Rows are points. Examples show where two turns around zero, p and q, send a point. Write where each new point lands after one turn and then the other. Backwards means that the second turn is done in reverse. Each puzzle has new turns, and all numbers are rounded.

Turn p:
[4.7 2.5] => [5.0 -1.8]
[0.1 -1.5] => [-1.0 -1.1]
[-4.8 -0.9] => [-3.9 2.9]
Turn q:
[3.1 2.7] => [3.4 2.4]
[2.2 -0.5] => [2.1 -0.7]
[-5.3 -2.2] => [-5.5 -1.7]
Where do these land?
q, then p backwards: [2.2 -0.8] => [2.2 0.9]
q, then p: [2.7 3.4] => [4.3 -0.1]
q, then p: [1.4 -0.1] => [0.8 -1.2]
q, then p: [-6.3 -2.5] => [-5.8 3.5]

Turn p:
[3.8 -1.7 1.0] => [3.1 2.5 1.7]
[-0.2 -4.7 -5.0] => [5.1 -3.1 -3.4]
[-3.5 2.9 3.4] => [-5.1 -1.1 2.2]
[0.0 3.5 0.6] => [-3.0 1.8 -0.5]
Turn q:
[0.9 0.5 2.2] => [2.0 0.1 1.4]
[2.0 6.5 0.2] => [4.3 4.7 -2.5]
[-5.4 -3.5 0.4] => [-5.4 -0.4 3.5]
[-2.4 -2.0 -0.4] => [-2.9 -0.6 1.2]
[4.9 -1.5 -2.4] => [2.0 -3.8 -3.7]
Where do these land?
p, then q: [-2.0 -2.8 3.3] => [1.0 -2.3 4.0]
p, then q: [-1.9 2.9 2.9] => [-2.2 2.3 3.2]
p, then q: [5.6 1.7 -6.3] => [1.5 2.4 -8.1]
p, then q: [1.9 0.3 -0.2] => [1.2 1.1 -1.0]
q, then p: [-3.6 -2.1 0.2] => [-2.4 -2.8 2.0]

Turn p:
[3.6 -5.6 -2.0 -5.0] => [-5.5 -3.5 -2.0 -5.2]
[-0.5 5.0 -1.5 -1.4] => [2.5 4.4 -1.2 -1.4]
[-3.9 0.7 -1.2 2.4] => [0.2 1.9 -1.0 4.3]
[1.3 -2.1 5.7 0.2] => [-0.5 -3.0 5.4 -0.4]
[-0.5 1.9 -1.0 3.8] => [3.2 0.1 -1.2 2.7]
Turn q:
[-3.5 0.0 -4.4 -0.7] => [-4.6 1.7 -2.3 1.7]
[5.3 -7.8 -1.2 1.3] => [2.2 -7.5 0.4 5.6]
[-4.4 2.3 -0.9 -1.7] => [-3.8 3.4 0.0 -1.5]
[-2.1 2.3 5.3 -0.7] => [1.1 2.8 4.2 -3.5]
[1.1 1.5 -0.4 2.7] => [2.4 1.3 -1.7 0.6]
[3.6 1.7 1.6 -0.9] => [2.7 -1.8 -0.6 -2.9]
Where do these land?
p, then q: [0.2 1.3 2.3 4.3] => [4.5 -1.8 0.6 1.3]
p, then q: [-3.6 -2.2 -2.1 -3.7] => [-3.3 5.0 -0.5 -0.1]
q, then p: [1.3 -1.5 -2.1 0.3] => [-0.5 -1.6 -1.7 1.6]
q, then p: [-2.2 1.4 -4.2 -4.4] => [-3.6 4.5 -1.9 2.7]
p, then q: [4.3 1.1 6.2 3.5] => [4.3 -5.5 4.6 -0.4]

Turn p:
[-3.2 0.0 4.1 -1.5] => [-1.5 3.7 3.4 1.3]
[3.1 0.9 2.0 -3.5] => [3.4 -0.1 3.4 -1.9]
[1.2 3.8 0.3 0.1] => [3.6 1.1 -0.8 1.1]
[4.7 -0.4 -2.8 3.8] => [1.8 -5.7 -2.8 1.0]
[-5.7 -4.3 -3.7 1.1] => [-7.2 1.0 -3.3 -1.5]
Turn q:
[2.1 -3.4 -1.8 0.4] => [2.0 -3.0 -0.5 2.5]
[1.5 -0.2 1.6 2.5] => [-0.9 0.8 1.5 2.7]
[-10.9 2.8 1.2 -0.9] => [-8.0 0.5 -2.5 -7.6]
[3.8 0.1 -2.0 1.0] => [3.0 0.7 -0.9 3.1]
[-1.1 0.1 2.8 -2.7] => [-0.3 -0.2 2.7 -3.0]
[4.6 0.5 -1.7 -0.3] => [4.2 1.1 -0.2 2.4]
Where do these land?
q, then p: [-3.7 4.8 2.9 1.9] => [0.8 6.8 -1.3 0.4]
q, then p: [-2.8 -5.8 -0.5 -1.0] => [-5.4 -1.9 2.0 -2.3]
p, then q backwards: [-2.3 0.8 5.0 0.3] => [3.0 1.3 3.5 2.8]
p, then q: [3.5 1.3 -0.9 3.9] => [1.0 -2.8 -1.0 4.4]
q, then p: [-2.5 3.4 -0.6 -1.8] => [2.0 2.8 -0.7 -3.0]
p, then q: [5.3 -4.1 -4.9 -1.5] => [3.8 -7.1 1.1 -2.5]
p, then q: [2.5 -0.4 -1.1 -1.6] => [2.3 -1.6 1.4 -0.5]

Turn p:
[-3.4 1.5 3.4 -3.0 1.0 3.5] => [-3.6 1.8 1.3 -0.3 -0.1 5.5]
[3.2 -1.6 0.9 1.8 3.9 -2.9] => [1.4 1.4 2.2 2.7 3.1 -3.9]
[-3.3 -0.8 -6.6 -0.8 -2.5 -1.8] => [-2.4 -1.9 -5.3 -2.6 -3.0 -3.3]
[-1.1 -1.0 3.2 5.6 1.2 -2.0] => [0.4 -2.7 1.5 6.2 0.8 -0.6]
[1.2 -0.2 -0.7 -2.8 -1.0 5.6] => [0.5 0.5 -1.0 -4.5 2.2 3.9]
[2.6 5.9 4.1 1.0 1.7 2.0] => [3.9 4.4 1.8 2.9 -0.3 4.4]
[0.7 -3.8 -4.3 -1.7 -4.3 -4.4] => [-0.2 -3.6 -0.5 -4.3 -2.5 -6.0]
Turn q:
[-3.1 1.3 -0.3 -4.5 -2.1 0.9] => [-4.0 2.1 0.4 -2.5 -2.5 1.9]
[2.7 -1.0 0.6 4.6 -3.7 -3.3] => [4.3 -2.2 0.4 1.1 -3.0 -4.5]
[3.4 1.8 5.0 -1.1 1.4 2.5] => [2.7 3.8 2.5 3.3 0.6 3.1]
[-2.3 3.2 4.1 -3.8 9.0 -3.3] => [-1.0 6.7 3.1 -2.9 8.6 0.0]
[0.7 -4.3 2.7 0.3 2.3 2.7] => [-0.7 -2.1 3.3 3.8 2.4 1.7]
[-2.1 0.0 -4.0 4.8 -3.0 -1.9] => [-0.4 -3.0 -4.2 -0.4 -2.2 -4.9]
[-2.3 2.9 0.5 -2.1 -0.2 3.2] => [-2.9 3.4 -1.4 0.6 -0.8 2.3]
[1.0 -1.7 -5.5 -0.4 1.6 1.1] => [-0.2 -4.2 -3.0 -1.8 1.6 2.4]
[2.1 -2.3 -3.0 2.2 -5.3 -1.9] => [2.3 -4.7 -0.9 -1.0 -4.7 -2.1]
Where do these land?
p, then q: [-4.3 -3.4 1.6 0.9 -4.7 2.6] => [-4.9 -4.7 2.7 2.4 -0.5 1.6]
p, then q: [-0.6 -1.3 2.2 0.6 6.7 -0.1] => [-0.6 3.2 -2.0 2.0 4.7 -3.4]
p, then q: [-3.3 -3.1 -1.9 -2.8 0.8 0.4] => [-4.9 0.2 0.3 -2.5 1.1 -0.7]
p, then q: [4.3 2.6 1.9 -1.6 0.2 -2.5] => [4.1 3.9 1.4 0.3 -1.8 0.1]
q, then p backwards: [-0.4 -1.1 -2.2 0.2 -7.5 6.5] => [-7.7 4.2 0.6 2.1 -4.5 -1.5]
q, then p: [-0.6 4.1 0.2 0.4 3.0 -2.2] => [0.5 5.2 -1.1 0.3 -1.0 -1.4]
q, then p: [4.9 2.3 -1.8 2.2 1.4 -4.8] => [3.7 3.7 2.0 -3.3 1.8 -4.2]

Turn p:
[1.6 -2.9 -1.4 -3.8 -0.2 -2.3 -4.5 -1.4] => [1.9 0.2 1.1 -1.4 5.6 -1.2 -3.9 -0.1]
[-4.1 1.0 3.0 0.9 -4.0 -3.0 2.6 0.7] => [-0.6 -0.3 -2.1 0.9 -5.1 -5.1 -1.4 -0.2]
[2.0 -2.6 0.6 2.8 -3.8 -0.8 2.1 2.9] => [0.5 0.4 0.3 2.9 -4.1 1.9 -4.1 -1.1]
[1.1 1.6 -4.9 -6.1 6.0 5.8 -1.2 -2.2] => [2.9 -1.5 1.1 -5.2 6.1 4.2 5.6 4.0]
[0.2 -2.8 -2.3 -0.9 5.1 2.5 0.1 -4.7] => [2.1 -4.1 2.2 0.0 4.7 1.6 4.0 -1.2]
[1.3 0.1 -3.9 -3.7 -2.5 -1.1 0.0 -2.3] => [5.3 0.7 -2.2 -2.0 2.1 -0.1 -1.4 0.0]
[1.3 2.0 7.3 3.3 -2.4 0.4 1.3 1.4] => [-4.1 2.6 2.6 -0.4 -6.1 -1.2 -0.5 -3.1]
[-0.7 3.4 -4.9 0.8 3.5 4.5 -3.7 -3.7] => [-1.3 -1.1 -3.7 -3.0 5.5 3.7 5.2 -0.9]
[0.7 1.5 2.5 3.1 0.0 -5.3 2.4 3.4] => [-1.5 4.1 0.5 5.2 -3.3 -2.5 -0.6 0.4]
[-3.5 -1.1 3.9 3.5 -1.5 -0.8 1.0 5.8] => [-5.1 -1.0 0.1 3.1 -5.3 -1.4 -2.7 2.1]
Turn q:
[-2.3 3.2 1.5 3.1 1.2 5.3 0.6 -4.0] => [-0.9 2.2 3.2 -2.4 2.7 2.5 2.0 -5.8]
[2.0 1.7 -1.6 -3.1 0.8 -3.6 3.7 -0.7] => [-1.0 0.4 -5.1 -2.4 -0.3 -3.6 -0.2 0.9]
[-5.1 5.7 -2.9 2.8 1.2 -1.7 -2.5 3.3] => [-4.2 5.3 0.6 2.1 0.7 2.1 -6.3 -0.9]
[4.7 0.5 6.4 1.1 -3.3 0.3 -2.0 -5.4] => [4.5 -0.1 4.5 -0.4 -2.7 -5.3 4.2 -3.9]
[-0.5 -3.4 -3.0 7.6 -0.6 1.5 1.1 -0.9] => [1.1 -2.5 -1.6 5.2 1.6 4.3 0.5 -5.0]
[-1.9 -6.4 -0.4 -4.8 -3.0 -0.6 -3.9 1.7] => [2.9 -5.0 2.0 -0.8 -3.7 2.3 -2.5 5.7]
[-1.4 -2.9 -2.1 -3.7 4.5 0.0 -1.6 -0.4] => [0.3 -3.1 0.0 -2.5 3.9 0.5 -2.7 3.4]
[6.7 0.1 1.6 -1.8 0.4 0.1 -2.7 -0.3] => [4.8 1.4 1.0 0.6 1.0 -4.3 2.5 2.6]
[-1.0 4.1 -2.8 2.5 1.1 1.9 1.9 -0.7] => [-1.4 3.7 -2.0 -0.5 2.3 2.1 -0.3 -3.3]
[1.2 -1.4 5.4 1.9 -1.0 -0.8 3.3 0.5] => [-2.6 -2.0 1.0 1.9 -2.2 -2.4 4.7 -1.2]
[-2.4 -1.1 -2.0 -5.6 -1.3 -2.3 2.0 6.9] => [-3.6 -0.2 -3.4 -0.8 -3.4 1.9 -1.7 7.6]
Where do these land?
q, then p: [-3.7 -5.1 -1.0 2.0 0.6 7.2 -3.1 -2.5] => [-1.4 -4.0 7.7 -3.5 -0.5 3.9 1.7 -2.1]
p, then q: [-0.7 5.5 0.1 -0.9 1.5 0.4 -0.8 4.1] => [-4.3 4.0 -1.8 -0.9 -1.5 2.4 -1.1 2.0]
q, then p backwards: [1.9 -0.1 4.3 3.5 2.8 -3.6 -0.7 -4.6] => [-2.1 -2.8 3.9 0.7 1.2 -4.1 -0.7 -5.5]
q, then p: [3.4 1.3 3.6 -4.0 -1.4 -4.5 1.4 -3.9] => [5.2 3.2 -0.6 1.9 0.6 -4.9 -4.0 0.5]
p, then q backwards: [-2.3 4.4 -5.3 -1.5 -2.9 -1.6 1.9 2.8] => [4.3 0.6 -5.1 -3.5 -2.3 -1.5 2.0 3.0]
q, then p: [-4.4 -3.9 -0.8 0.5 -2.6 2.6 0.2 3.7] => [-2.5 -4.5 0.1 -2.5 -3.4 4.0 -1.6 0.1]
q, then p backwards: [0.7 -3.4 -0.3 0.5 4.6 -0.3 -2.8 -0.8] => [-1.0 -4.6 -1.7 -2.2 2.5 -1.3 -1.8 -1.0]
p, then q backwards: [6.9 0.4 2.9 0.9 -1.6 -3.6 -1.2 -2.9] => [-0.3 6.2 0.2 4.2 -0.6 1.2 -3.5 -3.4]
q, then p: [-1.7 1.0 -3.6 -0.9 -0.9 3.4 5.0 4.0] => [0.7 -2.6 -3.9 -2.5 -1.7 3.9 2.9 4.0]

Turn p:
[1.1 3.6 -2.8 5.6 6.1 -2.9 -6.5 -5.3] => [1.3 9.0 1.7 2.0 1.3 -6.3 -5.3 -3.2]
[-4.8 -4.1 2.7 -1.1 7.4 -0.8 1.3 -3.9] => [-3.5 -1.8 0.6 4.3 7.5 -4.3 1.8 -3.0]
[4.1 2.3 1.9 2.4 -3.8 0.5 0.1 0.1] => [3.0 1.1 -0.5 -2.0 -4.9 -1.2 1.7 2.0]
[-1.8 1.8 4.1 -1.2 0.4 3.7 4.8 2.6] => [-1.8 -1.6 0.5 0.6 1.3 1.4 5.3 5.5]
[1.7 -2.2 -4.4 -1.3 1.6 3.5 2.0 3.0] => [0.5 1.4 -1.7 1.1 1.4 6.5 1.7 -1.7]
[5.9 -2.5 0.2 -0.3 -1.9 -2.2 -2.6 0.4] => [5.6 -0.9 -2.8 -2.3 -1.7 -0.6 -1.0 -2.5]
[2.4 -3.7 -3.7 -1.3 -3.1 -2.8 0.6 -1.6] => [0.3 -1.8 -1.8 -2.8 -2.2 1.5 -0.9 -5.7]
[-1.2 3.8 0.8 -4.5 -3.0 2.7 -2.4 3.8] => [1.9 -2.1 3.6 -1.9 0.1 4.0 -2.0 5.4]
[-3.3 2.3 -4.1 -3.9 0.0 1.1 0.3 -0.8] => [-3.2 0.4 4.2 -1.6 1.8 3.7 -1.7 -0.6]
[-4.5 -0.2 3.5 3.6 -3.7 -0.6 -1.8 -1.8] => [-2.2 -2.9 1.5 3.0 -4.1 -4.3 -1.7 1.9]
[0.5 -1.1 1.7 1.9 -0.2 -2.1 4.2 3.7] => [-1.8 -0.9 -5.5 -0.7 -0.5 -0.1 2.2 2.1]
Turn q:
[2.0 -2.1 -1.2 -2.7 -4.8 -0.7 -0.1 -3.7] => [-0.5 -0.7 -2.8 -0.5 -2.2 4.4 1.6 -4.3]
[1.0 5.9 7.5 -0.5 -0.4 2.3 3.6 -1.2] => [-1.4 7.4 5.1 2.3 3.5 0.4 3.0 -1.6]
[1.3 0.7 4.3 -2.9 0.4 2.4 2.5 3.9] => [-0.3 0.5 4.9 -2.2 3.8 -0.4 3.5 -0.7]
[-0.4 -0.4 4.3 -1.3 2.1 -0.2 3.1 2.9] => [-0.5 0.4 2.2 -0.7 4.1 -3.2 3.0 -0.5]
[0.8 -0.2 -0.5 -2.3 2.9 1.1 -11.2 -1.8] => [-1.2 -4.3 3.8 0.9 -2.7 0.6 -9.4 -3.7]
[-1.9 -1.0 -0.2 9.3 1.7 1.4 3.0 -1.8] => [1.3 1.3 -1.6 6.6 -2.9 -3.4 2.6 5.7]
[-0.3 0.6 -1.5 -0.1 -2.8 0.3 -4.5 3.1] => [-1.0 -1.0 1.8 -3.9 -3.8 0.6 -2.2 0.7]
[-6.9 -1.0 -4.6 -2.4 0.0 2.4 1.6 -2.3] => [-5.1 -2.5 -4.3 0.8 2.3 3.6 -1.0 4.3]
[0.8 -0.1 -5.5 2.2 0.4 1.9 -0.5 -2.3] => [2.5 -1.5 -2.2 2.1 -2.1 3.2 -1.9 3.0]
[2.1 -1.2 -3.2 -1.4 -1.9 -6.7 1.7 3.3] => [3.4 0.0 -4.8 -6.2 -0.3 -1.8 0.9 -1.5]
[1.5 -1.2 0.5 2.1 2.5 -4.2 0.8 0.0] => [2.9 0.3 -2.2 0.8 0.3 -4.2 -0.1 -1.2]
Where do these land?
q, then p: [2.7 -0.1 1.3 -4.5 -2.6 -1.0 2.0 -2.1] => [-1.0 2.0 4.3 0.1 1.2 0.0 3.9 -2.4]
p, then q backwards: [-0.7 5.9 -3.5 1.1 -0.9 0.2 -1.0 5.0] => [-2.5 6.6 -4.1 0.9 -2.1 1.7 -1.0 0.1]
p, then q: [-4.5 -7.2 5.7 1.2 -3.6 -2.5 -3.1 -2.3] => [0.2 -4.9 -5.9 1.5 -6.4 -4.9 2.0 -3.1]
p, then q backwards: [-0.6 -3.2 -2.3 0.8 -3.8 1.2 3.5 -2.8] => [0.6 -3.8 2.2 -0.7 -4.8 0.8 -2.0 -1.9]
q, then p: [-2.9 1.1 -5.3 4.2 5.8 -2.7 2.8 3.6] => [2.6 2.3 -7.0 -2.6 2.6 3.6 -5.3 0.8]
p, then q: [0.1 4.3 0.1 -1.4 3.2 2.0 -1.0 -3.6] => [-0.1 4.1 2.7 0.6 3.4 -3.0 -0.5 -1.8]
q, then p: [1.8 2.6 0.3 3.6 -1.1 -0.6 0.7 -2.2] => [0.6 2.9 0.4 -1.9 -3.6 -0.2 0.2 2.1]
q, then p: [-1.1 -3.5 2.9 -0.5 4.7 1.9 1.5 4.0] => [-1.0 -2.2 -5.6 0.8 4.1 -3.2 1.1 -0.7]
q, then p: [5.3 0.0 0.9 -4.5 -1.7 1.5 -5.4 0.4] => [4.3 -3.7 5.3 1.2 -0.3 -2.9 3.0 -2.0]
